Every row gives one point. Each copy is the shape, with its points in the same order, stretched, turned, moved and blurred by noise. Is it also mirrored, or only turned?
In the rows, zero is written as 128.

Shape (5 x 2):
[[103  85]
 [131 139]
 [140 153]
 [160  77]
 [ 69 155]]
Copy 1 (5 x 2):
[[131  72]
 [137 126]
 [136 140]
 [ 83  90]
 [195 115]]
Copy 1 is: mirrored
Copy 2 (5 x 2):
[[ 73 145]
 [124 127]
 [135 125]
 [120 185]
 [ 74  73]]
Copy 2 is: mirrored
Copy 3 (5 x 2):
[[156  99]
 [121 151]
 [115 166]
 [199 140]
 [ 56 110]]
Copy 3 is: only turned

Shape (8 x 3):
[[150  74 103]
 [167 105 118]
 [136  98 100]
 [166  99 117]
 [ 89 146 130]
 [101  92  96]
 [138 160 127]
 [ 62 166 208]]
Copy 1 (8 x 3):
[[132 184  80]
 [138 181 118]
 [138 158  93]
 [138 181 115]
 [120  98 141]
 [122 127  82]
 [146 125 151]
 [ 52 110 200]]
Copy 1 is: mirrored
Copy 2 (8 x 3):
[[ 79  94 107]
 [126  90 112]
 [ 98 113 103]
 [121  94 108]
 [139 165 150]
 [ 82 139 119]
 [176 139 116]
 [188 147 225]]
Copy 2 is: only turned
Copy 3 (8 x 3):
[[ 61  85 129]
 [106  92 114]
 [ 81 116 113]
 [ 98  89 114]
 [123 180 137]
 [ 64 144 138]
 [143 148 103]
 [165 194 200]]
Copy 3 is: only turned

Shape (9 x 4):
[[ 81 129  91  87]
 [165 187 104 115]
 [ 73 166 144 173]
 [139 170 145  93]
 [160  47 110 122]
 [100 164  97 148]
 [142  86 111  96]
 [163 172 150 144]
 [110 123 123 136]]
Copy 1 (9 x 4):
[[150 156  72  96]
 [188 123 119 176]
 [ 86 192 127 157]
 [167 158 150 132]
 [133  44 141  54]
 [118 148  88 168]
 [159  89 129  65]
 [152 128 173 155]
 [120 136 117 106]]
Copy 1 is: only turned
Copy 2 (9 x 4):
[[ 97 137 116  44]
 [182 182 130  80]
 [ 49 148 152 132]
 [158 135 160  76]
 [151 102  59 159]
 [ 99 174 122  93]
 [151 114  79 111]
 [164 158 153 136]
 [100 139 119 118]]
Copy 2 is: only turned

Shape (9 x 6):
[[186 119 139 181 167 127]
 [109 109 136  74  74 111]
 [ 65  81  74 135 113  93]
 [ 75 112 187 155 165 136]
 [137 112 126 183 112 139]
 [151 155 148 172 125 183]
 [110 147  84 139 136 106]
 [152 127  85  69 140 155]
 [184 130 102 156  87 155]]
Copy 1 (9 x 6):
[[102 169 100 123 185 136]
 [178 128 111 160  74 112]
 [105 109 128 198  95  85]
 [137 138 205 129 163 118]
 [139 128 102 165 176 115]
 [160 105 110 116 185 143]
 [104 108 100 131 115  98]
 [122 109  93 125  72 175]
 [154 116  47 155 155 136]]
Copy 1 is: mirrored
Copy 2 (9 x 6):
[[142  94 214 156 128  80]
 [ 52 117  62 144 101 135]
 [ 97 177 134 127  48 151]
 [ 22 147 203 165 111  89]
 [118 158 174 180 119 111]
 [107 140 185 170 177 115]
 [128 153 136  97 103 118]
 [116  66 125  82 143 174]
 [159 125 141 170 145 132]]
Copy 2 is: mirrored
